Every row gives one point. A path goes straight from each point to the next, and from the last back to the first. The post is the endless flat space through its rows: a point in 2 columns, a line in 3, a plane in 4, and so on, so that a path can go around it. Count how often the path circles the post. Going back the other way cancels.

Post:
[[-12.9  -6.3   4.6]
 [ 13.0  12.2 -14.4]]
Path, 29 rows:
[[  5.8  -5.8 -29.4]
 [  2.6 -14.7   1.1]
 [  1.5 -13.4  -6.5]
 [ -5.9  -3.4  -9.3]
 [-13.8  12.8 -12.8]
 [-10.1  32.5  -6.6]
 [-12.0   5.5  29.9]
 [  4.6  20.4  -2.9]
 [-16.4  17.9   0.0]
 [  9.6  13.2 -31.7]
 [  4.6 -10.1 -31.3]
 [  6.6 -19.2   0.3]
 [  8.5   0.2   1.6]
 [ -4.6  25.0  15.3]
 [ -4.4  33.7 -10.9]
 [  1.2  19.4  -3.4]
 [ 26.5  30.0   0.7]
 [-16.6  23.2  15.0]
 [ -2.9  26.1 -12.3]
 [-11.6   4.6 -22.7]
 [ -4.4  18.0 -11.5]
 [  5.8  31.2   0.6]
 [ 11.1  10.5   6.7]
 [  6.9  -8.6   1.8]
 [ -1.8 -26.4 -12.0]
 [ -1.4   6.3 -29.3]
 [  8.6  16.0 -19.7]
 [ -3.4  25.8  -8.2]
 [ -5.7   6.8 -20.8]]
Times around: 0

Post (7 x 8):
[[  2.7   5.3   1.3  12.3  -3.9  -9.3 -13.0  -1.1]
 [-10.4  11.8   6.0   8.1  21.4  -5.0  -4.7   2.7]
 [-17.9 -23.0   3.8  10.3   2.4  37.5  -1.6  11.8]
 [ 12.0  -9.9   5.7  13.7   6.4 -19.0  -4.4  -4.6]
 [ -6.1  18.1   0.8   0.2   6.5  11.3   3.3 -15.5]
 [ -8.6  23.8  10.8   6.7   2.7   4.7  16.4  -7.3]
 [ 13.0  -7.8  -9.8 -12.3 -13.4  19.4  12.3   1.6]]
Path:
[[ -0.8 -48.6   1.2  -7.2  -4.8  24.3   0.9  59.3]
 [-18.5  17.3  17.7  17.8  -3.5  28.6   0.6 -12.8]
 [ -8.0  32.5  10.8  23.7  10.6  13.4   3.9 -24.5]
 [  3.0  20.6  -3.6  -6.0  16.8   1.4   2.2   6.6]
 [ 18.3  21.7   8.8  -3.8   4.4 -16.1   7.9 -23.8]
 [  7.2  12.0  15.5  -6.2   9.2 -25.1   2.9  -3.1]
 [-34.0  44.8  15.6   9.5   5.1 -15.1   9.0 -13.4]
 [-15.3  -4.4  15.1  23.4  10.1   0.7  17.5 -14.5]
 [ 17.5   5.9  -9.2  21.9  -6.0 -23.1   3.1 -16.6]
 [  0.0   8.9 -10.6 -12.8   1.7  -6.6   9.7 -10.2]
 [-18.2  -0.9   8.4  24.2 -18.9  13.9 -27.2 -10.8]
 [  1.7   4.5  -2.9   7.2 -14.4  11.3 -26.1 -18.8]
 [ -5.0  23.8   6.1  -4.8   7.5  10.6  21.4  12.4]
 [ 13.0 -17.6  17.4  32.2 -22.7  -3.7  26.3  11.9]
 [ -0.5   6.7  -6.1  11.8 -10.1   2.6  -4.9  -5.4]
 [ -9.5  35.3 -11.0 -10.7  -1.9 -11.1   9.8 -10.3]
 [-27.5   9.8   6.2  14.0 -25.2  19.7 -18.8  21.7]
 [ -9.8   7.1  12.5   9.3 -18.6  18.1   8.4   7.1]
 [ -7.5  21.3   3.8 -10.6   1.4  12.4  12.3 -11.6]
 [ -8.9  17.2   1.1 -17.6  21.2   7.3  29.6  -5.6]
 [ -0.1  27.0  -4.2   1.3  -2.2   4.7   4.8 -25.3]
 [ -5.3  14.9  -9.0  19.0  21.6   5.1 -10.8  17.0]
 [  4.6   7.8  18.8  29.2   8.0   8.4  25.8   6.0]
 [  2.8  20.7   4.1  29.8   8.2 -15.3   6.8 -18.2]
 [ -1.0  11.9 -13.3  -1.1 -23.6  -5.7 -10.0 -14.1]
 [-21.1 -12.6  24.8  14.5  29.3   3.1  17.0   9.7]]
Times around: 1
